Rows are points. Each copy is the shape, with its points in the same order, turned, moved and blurred by noise. Is it also mirrored, or only turned?

Shape (5 x 2):
[[-34 -11]
 [ 17   9]
 [ -4  12]
 [  7 -38]
 [ 53  39]]
Copy 1, 5 rows:
[[-31 -10]
 [ 17  22]
 [ -7  16]
 [ 14 -32]
 [ 47  51]]
Copy 1 is: only turned
Copy 2, 5 rows:
[[-12  32]
 [ 14 -19]
 [ -2  -7]
 [ 37  26]
 [ 22 -62]]
Copy 2 is: mirrored
Copy 3, 5 rows:
[[ 22 -25]
 [-12  22]
 [  5   7]
 [-29 -14]
 [-11  69]]
Copy 3 is: mirrored
Copy 4, 5 rows:
[[-19   7]
 [ 32   8]
 [  8  15]
 [  4 -36]
 [ 74  24]]
Copy 4 is: only turned

Shape, 10 rows:
[[  6  29 -20  -5]
 [-30   2  38  18]
 [ -6  23  41  -4]
 [ 33  13  30  26]
 [  9   1  -7 -26]
 [-39  -2  37   3]
 [-27 -63  -9 -34]
 [-39  28  66 -27]
 [-17   3   7   9]
 [-35  -5 -38  34]]
Copy 1 (10 x 4):
[[ 11 -11 -28  16]
 [-30  39   2  20]
 [  2  44 -19   9]
 [ 37  39   5  28]
 [ 18  -6 -13 -12]
 [-40  34   2   9]
 [-35 -23  36 -35]
 [-42  61 -29 -13]
 [-12   5   0  19]
 [-26 -31  10  55]]
Copy 1 is: only turned
Copy 2:
[[ 32  22   2  21]
 [-18 -37  13  35]
 [ 20 -37  22  28]
 [ 32 -35  -8  -8]
 [ 16  18  31   7]
 [-21 -33  29  40]
 [-53  22  61  -5]
 [ 15 -53  58  61]
 [ -5  -8   8  25]
 [-35  29 -23  31]]
Copy 2 is: only turned

Shape:
[[-30   0 -21 -47 -50 -40]
 [ 19  17  19   9 -30 -27]
 [ 40 -28 -39  22  -3  26]
 [ -5  12  29  -6  19 -26]
 [  6   2   3  31  23 -11]
 [ -6  56  34  18   8 -17]
 [ 12 -10 -45 -50   0  39]
 [  9  36   3 -13  27 -23]
 [-32  13  25 -52 -57  39]
 [  4  42 -48  20  -8  37]]
Copy 1:
[[-53  -9 -28  26 -14 -45]
 [-15   0 -18   0 -20  32]
 [ 59   8 -28  27  31   8]
 [-11 -28  23 -10  -1  19]
 [ 14 -17   5   4  31  38]
 [-30   9  35 -30   6  42]
 [ 43   3 -10   3  17 -62]
 [ -8 -26   7 -38  20   7]
 [-18  39  24  24 -37 -52]
 [ 14  47 -12 -16  49  -6]]
Copy 1 is: mirrored
Copy 2, 10 rows:
[[-65  12 -36  31  -6   4]
 [ -3 -14  -1  43  14 -31]
 [ 24 -41  11 -24 -42 -12]
 [-22 -13  34  20  40  -8]
 [  8 -44  35  15  19   4]
 [ 17  -4  26  50  54   9]
 [ -7  17  -9 -52 -25  13]
 [ -3 -17   7   6  53   1]
 [-21  74  12  30 -22   7]
 [ 50 -10 -15   3 -12  41]]
Copy 2 is: only turned
Copy 3:
[[-31  82  32  21 -18 -23]
 [  0   9   1  36 -30 -32]
 [ -5 -31  34 -18  28   0]
 [-22  13 -40  26 -12 -31]
 [-13 -15 -19  32  13  -3]
 [ 20  11 -51  48 -25 -23]
 [ -1  33  15 -54  32 -22]
 [ -1  17 -34  28  10 -48]
 [  5  71  -8 -40 -57   2]
 [ 53  16   5   0  32   6]]
Copy 3 is: mirrored

Shape:
[[-15  -9 -15 -58  41 -41 -43   7]
 [-24   4 -18 -13  32   9 -33  -4]
 [ 12   1   4 -23  51   5 -32  -5]
 [  8 -34   7  23 -48  19  21  51]
 [ 22 -23  -5 -39  -2  41  13  -8]
 [-20 -37   2 -44  58 -17 -22   1]
 [ 24 -40  -6  17 -20   8   6 -30]
 [-23 -28 -16  11 -67  40  37  23]
 [-20 -17  34  24 -20  23  36  33]
 [  4  21  -5 -46  31 -36  -4  -5]
 [  1 -40  15   1 -19  30  33 -18]
 [ -2 -34 -23  37   1  25  55  55]
 [-34 -14  -2  10   9  -5  41 -12]]
Copy 1:
[[ 18 -30  28   9   3   0  54  55]
 [  4  10   0 -15  17  19  20  36]
 [ -1  11   1   6  -1  -5   6  66]
 [ 44  52 -14   1 -13 -23   3 -59]
 [ -3   5 -35 -15   5 -46   0   8]
 [ 41 -25 -12  -5 -13   1  32  62]
 [-14  10 -15 -16 -36 -10 -17 -21]
 [ 31  38 -26 -40  17 -17  -2 -75]
 [ 63  41 -14 -11   0 -10 -34 -29]
 [  6 -33  28  21  24  -7   3  42]
 [ 19  12 -33 -32 -17 -20 -30 -21]
 [ 48  42 -60  25  -5  15  -3 -45]
 [ 37  -9 -24  -9   8  27 -29 -15]]
Copy 1 is: only turned
Copy 2:
[[-18 -15  51   8  29   9  53 -36]
 [ 18   8  28 -15  30 -25  26 -16]
 [  1   3  11 -15  13  -9  63  -4]
 [-15  27 -69   7  33  13 -35 -17]
 [ 12  10 -46   5 -17 -15  33 -42]
 [ -6  22  37  -8  27   9  70 -40]
 [ 29  23 -30  15 -17  25   3   1]
 [  7  34 -64   1   5  -5 -62 -51]
 [-29  41 -52 -36  17   9 -31 -12]
 [-36 -15  31   7 -11 -12  44 -18]
 [ 13  40 -48 -15 -22  15  -1 -21]
 [-26  82 -50  11  29 -24 -26 -15]
 [-18  53   6 -22 -15  -1 -16 -24]]
Copy 2 is: only turned
Copy 3, 13 rows:
[[ -5 -19   9 -52 -10 -69  32 -65]
 [-25 -24  -3 -25  14 -18  32 -39]
 [-34 -16  13   1  -8 -38  40 -42]
 [ 39  33  27  22  18  -6 -26  15]
 [-36 -11  42  13  24 -49 -12   0]
 [-15 -14  -2 -38   9 -73  48 -31]
 [  8 -39   9  43   2 -41 -10  14]
 [ 15   1  24  11  48   4 -57  28]
 [  5  36  -1   3   3  -5 -15  41]
 [-12 -30  21 -46 -41 -54  13 -34]
 [-13  -9   2  24  18 -41 -23  33]
 [ 33  11  40   0  22  10  14  53]
 [ -3 -25 -15 -27  -8 -24   4  33]]
Copy 3 is: only turned
Copy 4, 13 rows:
[[-70  25 -30  26   4  21  23  42]
 [-33  20 -19  16 -30  21   1   8]
 [-48  -7  -3  36 -18  19 -11  19]
 [ 85  14  15  19   1  14  16   5]
 [  5   1  14  50 -19 -37   9  10]
 [-53  14 -17  59   1  31  27  13]
 [ 34  -9 -39  41   3 -21  -8 -11]
 [ 81  31   7   9 -23 -21  36 -17]
 [ 54   0  25   9  -2  28  23 -30]
 [-56  20  -3   3  20  -4  -2  17]
 [ 35 -11  -2  38  -6 -22  20 -34]
 [ 60  56  25  47   3  29  -8 -41]
 [  4  25  -7  14   4   9  16 -51]]
Copy 4 is: mirrored
